Each row of a before or after table is a point. One or more steps were done to the points. Then noise was added and the rows were shuffled. The steps act on columns, c1 being the first. Name the steps. A step turns or swaps two columns, mirrors them in a line or flattens them onto one, adds a multiple of one to another, or multiplies or shifts one. Angles are multiples of 10 degrees, from the lower column toward the higher: turns from -170 to 170, lines from 10 to 170 but not 90. Use the fewest steps. Two steps may share a column if one is a turn and the other turns, adds or multiplies; they go together, in the order done. Otherwise the lowest column goes first.

Before:
[[ 0.47 -0.03 -0.03]
 [-0.62  0.00 -0.01]
 [-0.23 -0.60 -0.86]
 [ 0.43  0.52 -0.94]
 [-0.38  0.19  0.01]
 [-0.26  0.12 -0.27]
 [-0.10  0.50 -0.02]
 [ 0.22  0.05  0.29]
 [ 0.28  0.00 -0.05]
 [-0.17  0.50 -0.75]
 [ 0.31  0.30  0.48]
 [-0.13 -0.74  0.02]
 [-0.35  0.96  0.07]
 [-0.09  0.87 -0.36]]
After:
[[ 0.34  0.32  0.26]
 [ 0.19  0.08  0.10]
 [-0.13 -0.76 -0.20]
 [-0.19 -0.58 -1.06]
 [-0.38  0.22 -0.16]
 [ 0.43  0.51 -1.16]
 [-0.09  0.49 -0.20]
 [-0.24  0.09 -0.45]
 [ 0.46  0.01 -0.24]
 [-0.36  0.99 -0.14]
 [-0.18  0.48 -0.94]
 [ 0.29 -0.01 -0.27]
 [-0.08  0.90 -0.57]
 [-0.61  0.02 -0.21]]
Steps: shift c3 by -0.20

Before:
[[-0.57  0.76  0.42  0.58 -0.23 -0.54  0.34  0.26]
 [ 0.05 -0.51 -0.09  0.01  0.51  0.55 -0.47  0.78]
 [-0.29  0.20 -0.62  0.36  0.17 -0.47 -0.38  0.56]
 [ 0.41 -0.17  0.35 -0.36  0.16  0.56  0.38  0.71]
 [-0.10  0.24  0.33 -0.63  0.07 -0.29 -0.18 -0.37]
 [ 0.45  0.76 -0.20 -0.20  0.27  0.48  0.12  0.34]
 [ 0.32 -0.35 -0.45 -0.20  0.37  0.61  0.70 -0.15]
 [-0.34  0.61 -0.13 -0.32 -0.25 -0.42  0.66  0.23]
 [-0.33 -0.12 -0.12 -0.69  0.59 -0.54  0.25  0.09]
 [-0.74 -0.27  0.16 -0.44 -0.47 -0.69 -0.01 -0.21]
 [ 0.15  0.15  0.71 -0.42  0.38  0.49  0.35 -0.23]
 [-0.57  0.47  0.46  0.44  0.48  0.54  0.45  0.01]
 [-0.15  0.27 -0.26  0.59  0.66 -0.27  0.25 -0.06]
 [-0.50  0.51 -0.64 -0.15 -0.26  0.60 -0.47 -0.02]]
After:
[[-0.11 -0.54  0.02  0.06  0.36  0.71 -0.58  0.02]
 [ 0.08 -0.31 -0.19 -0.02  0.15  0.77 -0.29  0.52]
 [-0.04  0.29 -0.26  0.08  0.17 -0.65  0.32  0.71]
 [ 0.04 -0.34 -0.12  0.16  0.27  0.67  0.70  0.36]
 [-0.21 -0.32 -0.02  0.35  0.63 -0.52  0.18  0.05]
 [-0.88 -0.54  0.05 -0.04  0.46 -0.04  0.25 -0.12]
 [ 0.22  0.07  0.11 -0.82 -0.47 -0.69 -0.24 -0.24]
 [-0.05 -0.39  0.16 -0.23  0.36  0.62  0.01 -0.42]
 [ 0.45  0.12  0.14 -0.57  0.02  0.01  0.27 -0.47]
 [ 0.48 -0.21  0.00 -0.77  0.59 -0.26 -0.18  0.09]
 [ 0.23 -0.81 -0.08 -0.45 -0.27 -0.35  0.34  0.24]
 [-0.30  0.64 -0.22  0.03  0.52  0.43 -0.34  0.72]
 [-0.27 -0.54 -0.02  0.06 -0.23 -0.94  0.60  0.10]
 [-0.61  0.25 -0.06 -0.44 -0.26  0.28  0.63  0.17]]
Steps: turn c1 and c4 by 40 degrees; turn c1 and c6 by 40 degrees; turn c2 and c7 by 110 degrees; flatten c3 and c8 onto the line at 110 degrees

Before (8 x 12):
[[-0.39  0.29  0.18  0.30 -0.42 -0.31 -0.69  0.62  0.05 -0.33 -0.20  0.26]
 [-0.21 -0.34  1.71  0.20  0.16  0.49  0.41 -0.08  0.16  0.46  0.62 -0.30]
 [ 0.33 -0.11  0.38  0.40 -0.21 -0.59 -0.85 -0.05 -0.21 -0.08 -0.18  0.37]
 [-0.42 -0.33  1.10  0.88  0.21  0.15  0.62 -0.72  0.39  0.40  0.60 -0.19]
 [ 0.32 -0.15  0.06  0.33 -1.05 -0.45 -0.53  0.05  0.42 -0.10 -0.39  0.55]
 [ 0.18  0.31  0.18 -0.10  0.28  0.09 -0.49 -0.18  0.14  1.10  0.15  0.52]
 [ 0.35 -0.09 -0.05  0.01 -0.10 -0.87 -0.46  0.33  0.51 -0.04 -0.30  0.38]
 [ 0.44 -0.17 -0.22  0.49 -0.25 -0.07 -0.54  0.65 -0.03 -0.10 -0.27  0.28]]
After:
[[ 0.32  0.34  0.04  0.30 -1.04 -0.50 -0.58  0.05 -0.35 -0.14 -0.42  0.57]
 [ 0.43  0.11 -0.45  0.48 -0.22 -0.06 -0.55  0.63  0.10 -0.04 -0.27  0.24]
 [ 0.16 -0.22  1.10 -0.13  0.30  0.08 -0.48 -0.16 -0.26  0.96  0.14  0.53]
 [-0.36  0.49  2.36  0.90  0.22  0.18  0.61 -0.70 -0.19 -0.02  0.61 -0.18]
 [ 0.31 -0.03  0.65  0.39 -0.24 -0.58 -0.83 -0.03  0.24 -0.19 -0.17  0.34]
 [-0.39 -0.23  0.10  0.25 -0.40 -0.35 -0.66  0.61 -0.18 -0.40 -0.17  0.26]
 [ 0.32  0.35 -0.12  0.03 -0.08 -0.88 -0.48  0.28 -0.40 -0.01 -0.28  0.36]
 [-0.21  0.37  3.56  0.20  0.15  0.47  0.37 -0.09  0.04 -0.11  0.64 -0.30]]
Steps: turn c2 and c9 by -150 degrees; turn c3 and c10 by -20 degrees; multiply c3 by 2

Before, 9 rows:
[[ 0.00  0.47  0.06 -0.10 -0.04 -0.14 -0.35 -0.15  0.22 -0.05 -0.30  0.00
   0.70  0.09  0.36 -0.12  0.70  0.34  0.02  0.05]
 [-0.21 -0.77  0.12  0.12  0.12 -0.21  0.94 -0.31  0.06 -0.30 -0.50 -0.19
  -0.15  0.29  0.45  0.22 -0.73  0.27  0.16 -0.12]
 [ 0.02  0.46 -0.31 -0.13  0.03  0.21 -0.26 -0.11 -0.24  0.01 -0.30 -0.19
  -0.28 -0.12  0.39  0.21 -0.53  0.09  0.01 -0.77]
 [ 0.05  0.24 -0.50 -0.04  0.84  0.20 -0.31 -0.15  0.00 -0.22  0.56 -0.85
  -0.12 -0.21  0.08  0.91  0.38 -0.08  1.14  0.22]
 [ 0.03  0.12 -1.11  0.50  0.73  0.22 -0.34 -0.19  0.27 -0.16 -0.23 -0.09
   0.14  0.21  0.39 -0.03 -1.07 -0.29  0.10 -0.52]
 [ 0.39 -0.31  0.24  0.08 -0.13 -0.54  0.15 -0.33 -0.15 -0.21 -0.27 -0.49
  -0.07  0.22 -0.16 -0.35  0.50 -0.52  0.02 -0.29]
 [-0.09  0.31  0.34 -0.10 -0.16 -0.27  0.13 -0.22  0.17  0.30 -0.38  0.00
  -0.16 -0.03 -1.06 -0.14  0.87  0.37 -0.05 -0.57]
 [-0.20 -1.08  0.27  0.08 -0.29 -0.23  0.03 -0.02  0.03 -0.01 -0.39  0.03
   0.46  0.41  0.39 -0.14 -2.03  0.38  0.45 -0.76]
 [-0.07  0.53  0.11  0.58  0.09  0.24 -0.26  1.17 -0.05 -0.32 -0.28  0.00
   0.18  0.36  0.15 -0.14  0.21  0.11  0.05  0.88]]
After, 9 rows:
[[ 0.41 -0.28 -0.08  0.04 -0.11 -0.57  0.07 -0.32 -0.11 -0.22  0.19 -0.46
  -0.17  0.16 -0.21 -0.02  0.56  0.59  0.05 -0.31]
 [-0.02  0.22  0.48 -0.05  0.83  0.18 -0.14 -0.17  0.00 -0.21 -0.26 -0.90
  -0.08 -0.13  0.06  0.69  0.38 -0.12  1.10  0.23]
 [-0.02  0.14  1.15  0.35  0.70  0.20  0.43 -0.16  0.24 -0.14 -0.01 -0.13
   0.15  0.24  0.40  0.50 -1.05 -0.02  0.13 -0.48]
 [-0.05  0.29 -0.45 -0.10 -0.18 -0.27  0.18 -0.24  0.20  0.30  0.16  0.05
  -0.16 -0.01 -1.06  0.43  0.91 -0.19 -0.06 -0.61]
 [-0.22 -0.74 -0.13  0.05  0.15 -0.16 -0.41 -0.38  0.11 -0.30  0.39 -0.18
  -0.11  0.24  0.43  0.33 -0.72 -0.24  0.12 -0.14]
 [-0.22 -1.09 -0.42  0.07 -0.33 -0.30  0.23 -0.03  0.04 -0.02  0.14  0.03
   0.46  0.37  0.40  0.59 -2.06 -0.32  0.38 -0.76]
 [ 0.03  0.51  0.33 -0.05  0.07  0.27  0.40 -0.15 -0.18  0.01  0.06 -0.20
  -0.31 -0.08  0.34  1.01 -0.55 -0.14  0.01 -0.79]
 [ 0.04  0.51 -0.16 -0.06 -0.04 -0.30  0.45 -0.15  0.23 -0.07 -0.05  0.04
   0.68  0.06  0.34 -0.20  0.72 -0.32  0.01  0.03]
 [-0.01  0.51 -0.16  0.42  0.07  0.24  0.39  1.17 -0.04 -0.35 -0.01  0.02
   0.24  0.38  0.20 -1.07  0.23 -0.05  0.05  0.86]]
Steps: turn c3 and c18 by 160 degrees; multiply c4 by 0.7; turn c6 and c13 by 10 degrees; turn c7 and c11 by 140 degrees; multiply c11 by 0.4; add -1 times c20 to c16

Before, 8 rows:
[[-0.02 -0.55 -0.25  0.86 -0.32  0.38  1.17 -0.57 -0.34 -0.21 -0.81  0.09
  -0.16 -0.61  0.35  0.06  0.03 -0.75  0.11 -0.39  0.63 -0.20 -0.52  0.85
  -0.02 -0.59  0.58 -0.21  0.16 -0.39  0.64  0.12  0.34 -0.13 -0.51  0.12
   0.55  0.56  0.44 -0.29 -0.23 -0.26 -0.34  0.23 -0.59  0.24 -0.11 -0.89]
 [-0.28 -0.07  0.40  0.33  0.01 -0.22  0.17 -0.75  0.91 -0.04 -0.12 -0.39
   0.78 -1.20  0.52 -0.18  0.21  0.24  0.36  0.17  0.08  0.23 -0.12 -0.62
   0.51  0.50 -0.31 -0.39  0.66  0.34  0.19  0.03 -0.45  0.71  0.18 -0.40
   0.72 -0.39 -0.07  0.57  0.11  0.23 -0.44 -0.52  0.11 -0.71  0.21 -0.75]
 [-0.48  0.65  0.01  0.08  0.44  0.45  0.70  0.01  0.26  0.34 -1.19 -0.48
  -0.38 -0.30 -0.07  0.40 -0.53 -0.61  0.21 -0.66 -0.66 -0.57  0.05 -0.05
   0.02  0.11  0.02 -0.19  0.19  0.04  0.10 -0.48  0.55 -0.42 -0.08 -0.58
  -0.34 -0.57  0.15  0.50 -0.69 -0.22  0.10  0.34 -0.34  0.39 -0.75  0.34]
 [-0.04 -0.75 -0.02  0.48  0.90 -0.09  0.17  0.33 -0.27 -0.27  0.17  0.16
   0.12  0.27  0.35 -0.10 -0.06  0.51 -0.26 -0.56  0.33  0.37  0.75  0.54
  -0.49  0.22 -0.30  0.23 -0.06 -0.17  0.29 -0.51 -0.66 -0.23  0.25  0.36
  -0.51 -0.39 -0.73 -0.72 -0.79  0.53 -0.32 -0.03  0.71  0.34  0.09 -0.51]
 [-0.27 -0.32 -0.23  1.11 -0.26 -0.29  0.21  0.41  0.26 -0.70 -0.17 -0.52
   0.05 -0.79 -0.46  0.69 -0.45  0.02 -0.26  0.64  0.14  0.25  0.53 -0.05
  -0.24 -0.31  0.03 -0.55 -0.36 -0.40 -0.51 -0.50 -0.20 -0.35  0.11 -0.07
   0.69 -0.32  0.24 -0.44 -0.69 -0.70  0.40  0.22  0.84 -0.13  0.16  0.04]
 [ 0.38 -0.54 -0.38 -0.27 -0.26 -0.03  0.67  0.21 -0.01  0.20 -0.70  0.72
   0.03  0.22  0.15 -0.42 -0.03 -0.45 -0.55 -0.14 -0.52  0.58  0.64  0.00
  -0.36  0.41 -0.67  0.06  0.59 -0.10 -0.10 -0.08  0.64 -0.29 -0.22  0.53
  -0.66  0.32 -0.09  0.07 -0.33 -0.50  0.47 -0.70 -0.51 -0.40  0.42 -0.06]
 [-0.24 -0.47  0.12 -0.06  0.09 -0.26  0.24 -0.20 -0.49 -0.36 -0.91  0.01
   0.82 -0.21 -0.33 -0.46  0.43 -0.49  0.30 -0.11  0.45  0.29 -0.17  0.34
  -0.03 -0.36  0.47  0.33 -0.14  0.55  0.69  0.40 -0.29 -0.46  0.12  0.74
   0.17 -0.40 -0.26 -0.01  0.23  0.09 -0.28  0.31  0.82  0.02 -0.65 -0.22]
 [-0.56  0.37 -0.14  0.05 -0.37  0.60  0.51 -0.77  0.79  0.47  0.06 -0.18
  -0.38  0.10 -0.56 -0.40 -0.21  0.15  0.07 -0.69 -0.33  0.33 -0.39  0.51
  -0.50  0.45 -0.38  0.08  0.48 -0.46 -0.03  0.11  0.53  0.29  0.41  0.18
  -0.11  0.08 -0.14  0.06 -0.38  0.60  0.68  0.08 -0.40 -0.28 -0.57 -0.82]]
After:
[[-0.29 -0.34 -0.24  1.11 -0.24 -0.27  0.23  0.46  0.42 -0.68 -0.22 -0.49
  -1.04 -0.78 -0.44  0.66 -0.43 -0.01 -0.25  0.62  0.15  0.24  0.54 -0.04
  -0.25 -0.34 -0.01 -0.53 -0.10 -0.38 -0.53 -0.50 -0.20 -0.31  0.12 -0.06
   0.65 -0.80  0.26 -0.86 -0.73 -0.67  0.39  0.19  0.82 -0.13 -0.73  0.03]
 [-0.53  0.38 -0.13  0.03 -0.43  0.54  0.50 -0.70  1.26  0.49  0.06 -0.16
  -0.91  0.11 -0.58 -0.37 -0.22  0.18  0.10 -0.73 -0.33  0.27 -0.40  0.49
  -0.49  0.48 -0.42  0.08  0.39 -0.46 -0.05  0.07  0.53  0.28  0.37  0.15
  -0.08  0.21 -0.11  0.15 -0.40  0.57  0.70  0.05 -0.42 -0.26  1.31 -0.80]
 [-0.26 -0.41  0.08 -0.06  0.09 -0.27  0.23 -0.16 -0.79 -0.38 -0.97  0.04
   1.15 -0.18 -0.33 -0.47  0.41 -0.52  0.32 -0.12  0.43  0.28 -0.20  0.33
  -0.03 -0.31  0.47  0.34  0.67  0.55  0.74  0.38 -0.36 -0.44  0.11  0.70
   0.18 -1.01 -0.26 -0.06  0.23  0.08 -0.28  0.33  0.82  0.01  0.19 -0.21]
 [-0.53  0.59  0.02  0.08  0.43  0.43  0.71 -0.02  0.49  0.34 -1.18 -0.47
  -1.41 -0.31 -0.05  0.39 -0.51 -0.57  0.18 -0.71 -0.68 -0.59  0.08 -0.03
  -0.02  0.13  0.02 -0.19  0.66  0.06  0.12 -0.50  0.51 -0.42 -0.08 -0.61
  -0.36 -1.45  0.09  0.98 -0.74 -0.24  0.11  0.34 -0.31  0.42  0.88  0.33]
 [-0.01 -0.72 -0.06  0.48  0.93 -0.11  0.17  0.31 -0.41 -0.24  0.16  0.14
  -1.04  0.30  0.36 -0.06 -0.02  0.51 -0.30 -0.57  0.32  0.35  0.72  0.57
  -0.49  0.19 -0.33  0.28 -0.12 -0.16  0.31 -0.48 -0.68 -0.18  0.29  0.35
  -0.50 -1.02 -0.74 -1.44 -0.84  0.54 -0.28 -0.01  0.63  0.34 -0.21 -0.47]
 [-0.06 -0.59 -0.24  0.90 -0.34  0.34  1.16 -0.55 -0.50 -0.23 -0.84  0.11
  -0.52 -0.64  0.33  0.09 -0.02 -0.69  0.10 -0.40  0.64 -0.25 -0.45  0.83
  -0.02 -0.59  0.55 -0.17  0.12 -0.39  0.62  0.14  0.33 -0.16 -0.50  0.13
   0.56  1.47  0.40 -0.56 -0.20 -0.27 -0.37  0.17 -0.61  0.29  0.35 -0.93]
 [ 0.40 -0.53 -0.36 -0.25 -0.21 -0.04  0.68  0.18 -0.06  0.15 -0.72  0.77
  -0.45  0.15  0.13 -0.44 -0.07 -0.41 -0.55 -0.09 -0.51  0.59  0.63  0.02
  -0.38  0.38 -0.65  0.09 -0.64 -0.13 -0.10 -0.11  0.61 -0.32 -0.26  0.48
  -0.70  0.81 -0.12  0.13 -0.32 -0.52  0.42 -0.67 -0.53 -0.39  0.83 -0.06]
 [-0.30 -0.05  0.38  0.34  0.00 -0.16  0.13 -0.71  1.44 -0.02 -0.09 -0.40
   0.93 -1.19  0.53 -0.21  0.24  0.26  0.41  0.15  0.11  0.26 -0.17 -0.57
   0.54  0.50 -0.34 -0.30 -0.43  0.31  0.21  0.06 -0.40  0.75  0.26 -0.41
   0.80 -1.01 -0.07  1.12  0.14  0.19 -0.46 -0.57  0.07 -0.65  1.07 -0.75]]
Steps: multiply c9 by 1.6; add 1.5 times c41 to c13; turn c29 and c47 by 110 degrees; multiply c47 by 2; multiply c38 by 2.5; multiply c40 by 2
